Rows are points. Each copy is the shape, with its points in the same order, turned, moved and blurred by noise. Is it also mirrored, or only turned?

Shape (6 x 2)
[[ 0.10 -1.22]
 [ 2.91  3.25]
 [ 1.39 -0.13]
 [-1.36 -0.48]
 [-0.62  0.66]
 [ 1.10  0.22]]
Copy 1 (6 x 2)
[[ 0.94 -1.54]
 [ 2.97  3.43]
 [ 2.04  0.27]
 [-0.49 -0.94]
 [-0.19  0.42]
 [ 2.01  0.29]]
Copy 1 is: only turned
Copy 2 (6 x 2)
[[ 0.23 -1.42]
 [ 3.22  2.64]
 [ 1.34 -0.43]
 [-1.37 -0.45]
 [-0.47  0.43]
 [ 1.10  0.22]]
Copy 2 is: only turned

Shape (7 x 3)
[[ 0.51  1.95  1.64]
 [ 0.95  1.43 -1.44]
 [ 1.92  1.68  0.98]
 [-0.73 -0.83 -0.54]
 [ 0.28 -1.34  2.51]
 [-1.19 -0.80 -1.54]
 [-2.46 -0.73 -2.19]]
Copy 1 (7 x 3)
[[ 1.02  1.90  0.93]
 [-1.00  1.67 -1.79]
 [-0.63  2.30  0.99]
 [ 0.34 -0.99 -0.84]
 [ 0.27 -1.18  2.48]
 [ 0.17 -1.14 -1.91]
 [ 0.94 -1.41 -3.30]]
Copy 1 is: mirrored
Copy 2 (7 x 3)
[[ 1.11  2.54  0.65]
 [ 1.23  1.71 -2.10]
 [ 2.68  2.08  0.03]
 [-0.40 -0.39 -0.41]
 [ 0.76 -0.96  1.61]
 [-1.32 -0.42 -2.09]
 [-2.57 -0.22 -2.13]]
Copy 2 is: only turned
Copy 3 (7 x 3)
[[ 1.05  3.22  1.29]
 [ 0.67  2.41 -1.92]
 [ 2.19  3.13  0.07]
 [-0.26 -0.05 -0.10]
 [ 1.46  0.25  2.39]
 [-1.31 -0.07 -1.00]
 [-2.59 -0.45 -1.13]]
Copy 3 is: only turned

Shape (9 x 4)
[[ 1.02 -1.78  1.08  1.86]
 [-2.36  0.83 -0.25  2.10]
 [ 1.54 -0.83  2.19  1.69]
 [-1.37  1.15 -2.22 -0.76]
 [-1.77  1.54 -0.73 -1.65]
 [ 2.26  1.30 -1.74 -1.68]
 [ 1.75  1.39  0.30  1.16]
 [ 1.82 -1.67  1.20 -1.16]
 [ 0.16  1.87 -1.61 -0.87]]
Copy 1 (9 x 4)
[[-0.54 -3.02  0.64  0.78]
 [-3.07  0.51 -0.74  0.82]
 [-0.70 -3.19  1.02 -0.71]
 [ 0.13  2.44 -0.89  0.65]
 [-0.35  2.82  0.54 -0.34]
 [ 2.72  0.74 -0.97 -1.16]
 [-0.01 -1.29 -1.00 -1.62]
 [ 1.71 -1.58  2.14 -0.08]
 [ 0.69  1.72 -0.98 -0.85]]
Copy 1 is: mirrored
Copy 2 (9 x 4)
[[ 1.45 -1.54  1.68  0.47]
 [-0.32  1.03  2.49 -2.85]
 [ 1.06 -0.33  1.76  1.60]
 [ 0.05  1.23 -1.21 -3.38]
 [-1.77  1.45 -1.09 -2.61]
 [ 1.83  1.29 -2.83 -0.69]
 [ 1.98  1.71  0.40  0.23]
 [ 0.38 -1.60 -0.87  1.18]
 [ 0.74  1.76 -1.50 -2.16]]
Copy 2 is: mirrored
Copy 3 (9 x 4)
[[ 0.69 -2.19  1.69  1.80]
 [ 2.62  0.49 -1.13  0.70]
 [ 0.78 -1.21  2.90  2.02]
 [-0.07  0.67 -1.70 -1.57]
 [ 0.62  1.01 -0.37 -2.63]
 [-3.14  0.71  0.69 -0.97]
 [-0.71  1.04  1.57  1.32]
 [-1.04 -2.10  2.81 -0.53]
 [-1.11  1.29 -0.50 -1.17]]
Copy 3 is: mirrored
Copy 4 (9 x 4)
[[ 0.81 -2.37  0.84  1.84]
 [-2.27  0.83 -0.83  2.07]
 [ 0.77 -1.39  2.39  1.79]
 [-0.62  1.52 -2.15 -0.97]
 [-1.00  1.71 -0.88 -1.96]
 [ 2.89  1.41 -0.95 -1.45]
 [ 1.28  1.35  0.97  1.20]
 [ 1.61 -2.17  1.31 -0.95]
 [ 0.62  2.14 -1.08 -1.12]]
Copy 4 is: only turned

Shape (10 x 6)
[[-2.25 -0.89  1.71 -0.77 -0.22  2.50]
 [ 0.04  0.92 -1.07 -0.38  2.23 -0.71]
 [-0.06  1.66 -1.07 -0.94 -0.63 -2.59]
 [ 1.67  0.10 -1.84 -1.00 -0.62 -1.44]
 [ 1.52 -0.30  2.31 -0.63  1.78  0.43]
 [-1.69  0.94  2.22  0.02 -1.65  2.70]
 [ 0.61  0.50  0.65 -0.05  0.18  2.63]
 [-1.67  0.73  0.58 -1.95  2.98 -1.25]
 [-0.65  0.24 -1.31  1.49  0.87 -1.83]
 [-1.73 -0.67  2.50 -1.27  1.88  0.68]]
Copy 1 (10 x 6)
[[-3.00 -1.51  2.71 -0.99 -0.31  2.56]
 [-1.46  1.34 -0.44 -0.42  1.89 -0.40]
 [-1.32  2.05 -0.91 -1.27 -1.08 -2.19]
 [ 0.70  0.86 -1.47 -0.99 -0.46 -0.63]
 [ 0.59  0.25  2.87 -0.59  1.57  0.61]
 [-2.79  0.16  3.33 -0.07 -2.10  2.73]
 [-0.20  0.45  1.36 -0.07 -0.05  2.92]
 [-2.67  0.43  0.96 -2.67  2.65 -0.47]
 [-1.77  0.08 -0.64  0.99  0.65 -2.13]
 [-2.13 -0.50  3.31 -1.99  1.55  0.85]]
Copy 1 is: only turned
Copy 2 (10 x 6)
[[-2.40 -2.21  1.48 -0.58  0.05  2.39]
 [-0.78  1.34 -1.03 -0.53  2.09  0.52]
 [-0.48  1.90 -1.42 -1.59 -0.75 -1.10]
 [ 1.40  0.67 -2.05 -1.15 -0.40 -0.69]
 [ 0.96 -0.86  2.22 -1.03  2.28  0.40]
 [-2.21 -0.98  2.76 -0.14 -1.47  3.03]
 [ 0.36 -0.55  0.88  0.03  0.36  2.90]
 [-2.49  0.30 -0.03 -2.51  2.69 -0.22]
 [-1.26  0.92 -1.62  1.16  0.86 -1.26]
 [-2.09 -1.62  1.89 -1.74  1.95  0.91]]
Copy 2 is: only turned

Shape (12 x 8)
[[-2.19 -1.36  2.85  0.19  0.15 -1.98 -0.07  0.16]
 [-1.10  0.16 -1.01 -0.45 -2.11 -0.38 -0.61  0.70]
 [-2.07 -3.34 -1.36  2.79 -0.68  2.42 -2.36 -0.66]
 [-2.55 -1.03  0.75  0.40  2.35 -0.12 -2.40 -0.34]
 [-0.23  0.33  0.09  1.35 -0.70 -0.56 -0.42  1.60]
 [ 0.57 -1.37  1.78  0.03 -0.02 -1.23 -2.23 -0.37]
 [ 1.06  1.28  1.34 -1.87 -1.75  0.35  0.84  2.27]
 [ 1.47  1.31  0.02 -0.27 -0.41 -0.94  2.03  1.93]
 [-0.52  0.01 -2.22  0.24 -0.83 -1.21 -0.64  1.40]
 [ 1.06  0.95  0.13 -1.21 -1.35 -0.47  2.04 -0.60]
 [-0.79 -4.38 -2.33  1.48 -0.73  1.20 -1.96  0.99]
 [ 1.58 -1.24  1.73 -3.15 -0.56 -0.24  1.64  1.70]]
Copy 1 (12 x 8)
[[-2.30 -1.64  1.54  1.98  2.26 -2.23 -1.21  0.44]
 [-1.80 -0.53 -0.52  0.43 -0.88  0.37 -0.72  2.16]
 [-1.39 -2.73  0.52  3.94 -0.71  3.90 -1.80 -0.49]
 [-2.19 -1.37  0.14  2.01  2.84  0.75 -3.56  0.04]
 [-0.19 -0.01 -0.13  1.93  0.82  0.15 -0.50  2.36]
 [ 0.32 -1.70  0.79  1.44  0.53 -1.17 -3.27  1.06]
 [ 0.22 -0.40  1.25 -1.71  0.63 -0.39  0.51  3.41]
 [ 1.09  0.81 -0.59 -0.29  1.54 -0.81  1.38  2.43]
 [-1.03 -0.35 -2.23  1.35 -0.05  0.35 -0.63  2.10]
 [ 0.39  0.92  0.58 -1.25 -0.05 -0.83  0.67  0.54]
 [-0.69 -4.37 -1.60  3.00 -1.01  2.80 -1.23  0.35]
 [ 0.72 -2.44  0.80 -2.54  1.26 -1.60  0.85  1.54]]
Copy 1 is: only turned
Copy 2 (12 x 8)
[[-2.25 -1.14  3.38  0.65  1.22 -1.70  0.25  1.19]
 [-1.06 -0.36 -0.50 -0.87 -1.25 -0.51  0.68  0.66]
 [-1.27 -3.84 -0.28  2.60 -1.15  2.31 -1.65 -0.51]
 [-2.37 -1.19  1.39  0.56  2.14  0.45 -2.67  0.16]
 [-0.57  0.32 -0.14  1.17  0.25 -0.26  0.70  1.55]
 [ 0.58 -1.09  2.02  0.55  0.50 -1.73 -1.78  1.13]
 [ 1.37  1.53  1.28 -1.78 -0.03 -0.07  2.40  1.41]
 [ 0.97  1.18 -0.41 -0.34  1.54 -1.29  2.91  1.27]
 [-1.03 -0.61 -2.01 -0.33  0.11 -0.75  0.41  1.56]
 [ 0.86  0.38  0.26 -1.08  0.44 -2.04  2.49 -0.98]
 [-0.26 -4.73 -1.22  1.16 -0.65  1.61 -0.89  1.39]
 [ 2.09 -0.95  2.24 -2.60  1.52 -0.93  2.38  1.33]]
Copy 2 is: only turned
Copy 3 (12 x 8)
[[-0.87 -2.19  2.63  0.67 -1.05 -1.98 -0.40  1.48]
 [ 0.04 -0.50 -0.78 -1.70 -1.88 -0.92 -0.82 -0.22]
 [-0.82 -4.29 -1.52  0.42 -0.76  1.54 -1.75 -2.59]
 [-3.18 -2.60  1.62 -0.09  0.90 -0.45 -1.50 -0.82]
 [-0.41 -0.31 -1.27  0.15 -0.47 -0.39 -1.81  1.04]
 [ 0.44 -1.79  1.87  0.12  0.62 -1.63 -2.55  0.14]
 [ 1.57  0.50  0.57 -2.95 -0.51 -0.19 -0.14  2.36]
 [ 1.51  1.56 -1.06 -0.82  0.91 -0.99  0.68  2.77]
 [-0.65 -0.52 -2.32 -1.45 -0.95 -1.87 -1.32 -0.26]
 [ 1.95  1.64 -0.17 -0.76 -0.34 -1.06  1.86 -0.01]
 [ 0.07 -5.11 -3.00 -0.55 -0.50  0.02 -1.51 -1.63]
 [ 2.96 -1.41  1.18 -2.58  0.86 -1.59  1.43  2.05]]
Copy 3 is: only turned
Copy 4 (12 x 8)
[[ 1.22  0.64  2.34  1.49  0.30 -2.87 -0.06 -2.02]
 [-0.11  0.34 -1.45  0.11 -1.09 -0.58 -1.13 -0.86]
 [-2.29 -3.01  0.62  2.79  0.10  1.47 -3.27 -1.75]
 [-0.55  0.22  1.64  1.59  3.07 -0.78 -1.47 -0.78]
 [-0.75  0.54  0.30  1.41 -1.66 -1.15  0.12  0.72]
 [-0.53 -0.55  2.26 -0.74 -0.26 -2.25 -1.50 -0.27]
 [ 2.67  1.65  0.29 -0.81 -2.81 -0.26  0.29  0.87]
 [ 1.18  0.49 -0.68 -0.30 -2.01 -0.69  2.81  1.52]
 [-0.55 -0.57 -2.15  1.07 -0.96 -1.33 -0.70  0.53]
 [ 1.02  0.06 -0.48 -1.32 -1.80 -0.33  2.09 -0.69]
 [-0.37 -4.41 -0.51  2.00 -0.49 -0.46 -3.41 -0.27]
 [ 3.94 -0.69  1.03 -1.39 -1.41 -1.39  0.72  0.61]]
Copy 4 is: mirrored

Shape (15 x 9)
[[-2.40  0.81 -3.25 -0.43 -1.46 -1.72 -0.33  1.39 -0.34]
 [ 0.63 -1.33  0.71  0.85  2.50 -0.13  2.01 -1.26 -1.25]
 [ 1.36  2.43 -0.46  1.45  0.34  0.29  0.84  0.83  3.49]
 [ 1.25  1.81 -1.94  1.60 -0.02  2.26 -0.76  1.23  3.54]
 [ 0.17 -0.85 -3.66 -0.16 -0.99 -1.82 -0.61  2.19  0.23]
 [-0.13  0.50  1.35  2.04  0.43 -1.01 -0.46 -0.56 -0.99]
 [-0.30  1.43 -2.72 -2.23 -0.62 -0.81 -0.18  2.25 -0.59]
 [ 0.07 -1.41  1.61  0.31  1.36 -2.27 -0.02  0.56 -0.17]
 [ 1.74  0.04  2.62  0.97 -0.63 -0.32  0.62  0.39 -1.20]
 [ 0.61  1.19 -0.43  0.70 -1.35  2.61  0.28  0.60  2.90]
 [ 1.87  3.24 -2.30  2.98 -1.97  1.92  1.47  2.38  3.29]
 [ 0.29 -0.56  1.77  1.87  1.38  0.07 -0.39  0.99 -1.96]
 [ 0.01 -1.96  0.94  0.77 -0.30 -0.97  0.31  0.05 -1.11]
 [ 2.37 -0.08  1.52  1.14  1.22  0.15 -0.76 -0.88 -1.41]
 [-0.16 -0.06 -2.63 -0.83 -1.40 -2.46 -0.70 -0.34 -0.98]]
Copy 1 (15 x 9)
[[-0.01  0.89 -0.56 -1.72 -2.62 -1.46 -1.91 -0.69 -2.61]
 [ 1.03 -2.46 -0.27  3.00 -0.93 -0.83  1.51 -1.28  1.25]
 [ 1.07  1.86 -1.78 -1.12  0.95  0.66  2.12  1.19  0.48]
 [-0.62  0.73 -1.89 -1.96  2.00  1.84  0.58  2.26  0.33]
 [ 1.18 -0.68 -0.29 -1.76 -2.45  1.04 -1.71  0.91 -1.69]
 [ 0.76  1.15 -0.34  2.19 -0.61 -0.53 -0.66 -1.14  1.71]
 [ 0.06  0.40  1.50 -0.90 -1.24 -0.69 -0.61  0.71 -3.68]
 [ 2.24 -0.43  1.09  1.52 -1.95 -1.37 -0.30  0.39  2.04]
 [ 0.74  1.07  1.36  1.90 -1.22  1.66  1.01 -1.40  1.90]
 [-1.19  0.66 -0.42 -2.18  1.33  1.40  1.49  0.52  0.93]
 [-1.19  2.41 -2.99 -2.82  0.13  3.42  2.09  0.98 -0.66]
 [-0.20  0.15  0.38  3.60 -1.11  0.17 -0.71 -0.08  1.89]
 [ 0.83 -1.16  1.17  0.89 -2.17  0.03 -0.60 -1.23  1.92]
 [ 1.45 -0.42  0.72  3.06  0.77  1.18 -0.36 -1.07  1.48]
 [ 2.11 -0.07  0.55 -1.09 -1.78 -0.24 -2.12 -1.58 -2.12]]
Copy 1 is: only turned
Copy 2 (15 x 9)
[[-2.81  2.12 -1.64 -0.33  1.56 -2.94 -1.17  0.51  0.64]
 [-0.80 -0.70 -1.26  1.15 -0.50  1.97  2.18 -1.82  0.12]
 [ 2.50  1.91 -4.20  1.06  0.64  0.11  0.68  1.72  1.55]
 [ 1.63  0.20 -4.61  1.60  1.55 -1.04 -0.50  3.56  1.19]
 [-1.23  0.61 -2.97 -0.98  0.50 -2.35 -2.06  0.04 -0.30]
 [ 0.54  1.32  0.34  2.74  0.10  0.31  0.76 -0.85  0.50]
 [-2.17  2.40 -2.31 -1.53  2.10 -1.73 -0.59  0.95 -1.34]
 [ 1.23  0.24  0.04  0.15  0.44  0.25  0.65 -2.51 -0.12]
 [ 1.38  1.15  0.44  0.99 -0.90  0.72  1.39  0.38 -1.17]
 [ 1.19  0.17 -2.59  0.65  1.19 -0.06  0.47  3.76  1.29]
 [ 1.53  2.01 -5.27  1.67 -0.82 -2.17  0.72  4.57  1.29]
 [ 0.71 -0.40  0.14  2.33  0.12  0.25  1.60 -0.77 -1.50]
 [-0.06 -0.18  0.73  0.35 -0.62  0.12  0.04 -1.23 -0.20]
 [ 0.66  0.08 -0.31  2.39 -0.38  2.41  0.43 -0.84 -1.37]
 [-2.39  1.47 -1.16 -0.60  0.00 -0.72 -2.55 -0.20  0.05]]
Copy 2 is: only turned
Copy 3 (15 x 9)
[[-3.48  0.15 -1.69  1.67  0.00  0.05 -1.72  0.70  1.41]
 [ 1.29 -3.09 -0.10 -2.22  0.49  2.20 -1.08 -0.68 -1.60]
 [ 0.83  0.30 -1.90 -3.02 -0.63  1.35  0.40  1.54  3.24]
 [ 0.09  1.34 -2.24 -2.81 -2.21  1.63 -1.25  0.48  4.13]
 [-1.03 -1.30 -2.12  1.50 -1.43 -1.31 -2.66  1.19  1.47]
 [ 1.73 -0.48 -1.21  0.41  0.42  2.01  0.68 -0.59 -0.36]
 [-2.33  0.81 -2.11 -0.53 -0.31 -1.52 -1.72  1.42  0.28]
 [ 2.24 -1.45 -0.20  0.37  1.13  0.98 -1.00  1.23 -0.63]
 [ 2.06 -0.61  0.17 -0.36 -1.16  0.73  1.44  0.82 -1.31]
 [-0.23  1.08  0.15 -2.57 -2.28  1.57 -0.04  0.54  3.15]
 [-1.02  0.30 -3.13 -2.75 -3.75  1.36  1.49  2.46  4.63]
 [ 1.87 -0.45 -0.89  0.19 -0.87  2.96 -0.27  0.24 -1.71]
 [ 1.27 -1.84  0.86  1.08 -0.56  0.76 -0.73  0.05 -0.97]
 [ 2.97 -0.30 -0.69 -1.26 -0.86  1.14  0.18 -1.22 -1.31]
 [-1.35 -0.88 -1.17  1.52  0.27 -1.91 -0.96 -0.64  0.82]]
Copy 3 is: only turned

Shape (12 x 9)
[[-2.23 -0.45  1.66 -2.08  1.88  1.72  2.23 -0.74 -1.04]
 [-2.87 -0.17  0.85  1.78 -0.80  0.15 -0.42 -1.01 -0.50]
 [-2.26  2.39  0.27 -0.87 -2.74 -0.37 -2.00 -1.26 -2.45]
 [-0.23 -1.07 -0.49  0.64  1.06  0.46 -1.78  1.96 -0.95]
 [ 0.41 -0.21 -2.74  1.85  0.02  1.23 -0.11  1.65  0.05]
 [ 1.64 -1.17 -2.59  0.12 -0.08 -0.81  1.66  0.91 -0.86]
 [-1.67  0.91 -0.48 -0.94 -2.30 -0.34 -2.40 -0.55  1.24]
 [-0.06  1.13 -2.16 -0.53 -0.67  0.38 -1.22  2.11  1.41]
 [-2.64 -1.71 -1.61 -2.25  1.55  2.26  0.52 -2.39  1.57]
 [ 1.71 -0.29 -0.15  1.86  0.39  2.07 -1.01 -0.47  1.66]
 [-2.12 -0.15  1.81 -1.26 -0.97  1.95  0.00  0.14 -2.97]
 [ 0.28  0.34  1.74 -1.85 -3.67  2.62 -2.45  2.09  1.26]]
Copy 1 (12 x 9)
[[-0.65 -1.27  0.67 -1.74 -0.78  1.82  3.77 -0.85  1.11]
 [-1.59 -1.48  1.42  1.87 -1.37  0.54  0.41 -0.34 -1.35]
 [-0.13 -1.46 -0.65  1.45 -2.87 -2.06  0.01 -3.39 -0.90]
 [ 0.24 -1.66 -0.53 -0.11  2.08 -1.00 -0.06  1.01 -1.06]
 [ 0.53  0.32 -1.52  1.86  1.69 -0.54  0.79  2.29 -1.50]
 [ 1.54  2.05 -1.07 -0.49  0.74 -0.33  1.31  1.21 -2.55]
 [-1.56 -0.56 -0.78  0.78 -2.33 -1.80 -1.24 -0.06  0.55]
 [-0.61  0.52 -2.01  0.86  0.36 -2.55  0.49  1.65  0.33]
 [-2.20 -0.15 -2.45 -1.46 -1.22  3.23  1.24  1.00  0.93]
 [ 1.17  0.03 -0.25  2.21  1.26  1.19 -1.25  1.70  1.21]
 [ 0.97 -3.42  0.29 -0.05 -1.87  0.22  2.31 -1.53 -0.35]
 [ 2.06 -2.84 -0.51  1.12 -2.64 -2.67 -1.09  2.05  2.66]]
Copy 1 is: mirrored
Copy 2 (12 x 9)
[[-1.11 -1.23  1.91 -2.46  2.20  1.01  2.85  1.10 -2.01]
 [-2.29 -1.13  1.08  1.13  0.74 -0.08  0.12 -1.66 -2.49]
 [-0.94  0.91  0.19 -0.91 -2.17  1.03  0.07 -3.51 -2.91]
 [-0.24 -0.09 -0.59  0.56  0.62 -0.13 -1.64  1.70 -1.08]
 [ 0.60 -0.95 -1.28  2.78  0.05  0.95 -0.04  1.25  0.25]
 [ 0.55  1.00  1.08  2.36 -0.46  1.82  1.08  2.13  0.98]
 [-1.61 -0.56 -0.21 -0.66 -0.82  1.21 -1.22 -3.01  0.35]
 [-0.28 -0.62 -2.08  0.28 -0.58  0.88 -0.43 -0.08  1.85]
 [-1.29 -1.97  0.75 -1.02  3.73  4.24  0.93 -0.48 -0.26]
 [ 1.95 -2.20  0.69  1.74  1.81 -0.45 -0.75 -0.65  0.50]
 [-0.59 -1.30  1.29 -2.01 -1.06  0.74  0.83  0.10 -3.75]
 [ 0.73 -3.52  0.18 -2.53 -2.79 -0.01 -2.06 -1.28  0.76]]
Copy 2 is: mirrored
